Each row of a before or after table is a point. The points were changed in one or more steps. Then noise was added and the rows were shuffled. The steps act on columns, c1 being the first. Name the steps. A step turns or swaps two columns, mirrors them in a line or flattens them onto one, adds a multiple of one to another, or multiplies or shifts one. Angles are multiples of 10 degrees, from the lower column toward the higher: turns from -170 to 170, lines from 10 to 170 but not 90. Use the fewest steps. Two steps may share a column if one is a turn and the other turns, adds or multiplies; they go together, in the order done. Otherwise the lowest column goes first.
In the rows, 128 means zero.

Before:
[[ 83 171]
 [131 127]
 [135 160]
 [104 170]
 [ 81 176]
 [153  95]
 [ 85 178]
 [ 85 121]
 [125 109]
 [ 82 110]
 [ 95 123]
 [106 154]
 [151 137]
 [126 136]]
After, 14 rows:
[[132 167]
 [ 89 209]
 [166 176]
 [ 50 213]
 [ 94 195]
 [ 56 212]
 [169 133]
 [ 55 150]
 [ 59 217]
 [123 151]
 [ 74 163]
 [ 57 160]
 [124 178]
 [138 201]]
Steps: multiply c1 by 1.6; shift c2 by 40

Before, 8 rows:
[[127 122  85 102 178 131]
 [ 77  38 200 118 113 171]
 [148 170 146  77 174 105]
 [158 207 120 104 131 100]
 [104 177 156 154 127 112]
 [117 155 129 112 115 181]
 [150  36 154 141 159 199]
 [158 153 100 105 116 103]]
After, 8 rows:
[[160 120 224  94 123 134]
 [126 121 101 147 119 125]
 [151 122  49 139 106 133]
 [101  93  84 116 149 123]
 [153 153 101 147 114 133]
 [ 85  74 231 145 125 117]
 [128 171 127  99  82 129]
 [146 102  87 114  61 131]]
Steps: flatten c1 and c6 onto the line at 10 degrees; mirror c2 and c3 in the line at 130 degrees; turn c4 and c5 by 120 degrees

Before:
[[ 26 141 112 204  32  53  77 121  93]
 [126 127 141 134 122 137  92 155 106]
 [121 146  55 125 171  88 123 134 153]
 [124 123 143 144 144 105 150 127 115]
 [104 144 126 207  47  87 113 187 121]
 [125 109  47 134 114 106 145 140 112]
 [140 102 143 110  94 193  89 135 134]
 [128 155 116 156 142 135 135  98 112]
 [170 141 143 127 115 143 145 157 137]
 [173 118  83 139 143  93 111 113 118]
 [106 160 138 149 129 141 162 106  76]
 [ 68 119 113 215 132 123 177  60 111]
 [115 196 111 171  97 107 230  41 134]
 [145 111  76  94 138  69 146 107 154]]
After:
[[148 144 123 123  46  83 115 155  53]
 [212 117  80 136 144  98 109  83 118]
 [165 126 140 149 118 139  94 123 117]
 [141 158 133 180 134 140 164  76  98]
 [163 139  57 103 168  89 120 105 133]
 [ 63 139 113 150  33  49  78  88  44]
 [178 109 145 129  91 196  85 107 147]
 [161 122 141 136 144 100 151  97 108]
 [165 107  48 143 118 109 146 110 116]
 [168 154 113 143 147 139 130  64  99]
 [160 197 110 115  92 107 229   5  90]
 [187 109  73 106 140  65 146  78 165]
 [206 145 144 115 110 143 149 128 129]
 [107 123 117 135 137 120 180  32  42]]
Steps: shift c1 by 40; mirror c4 and c9 in the line at 130 degrees; shift c8 by -30
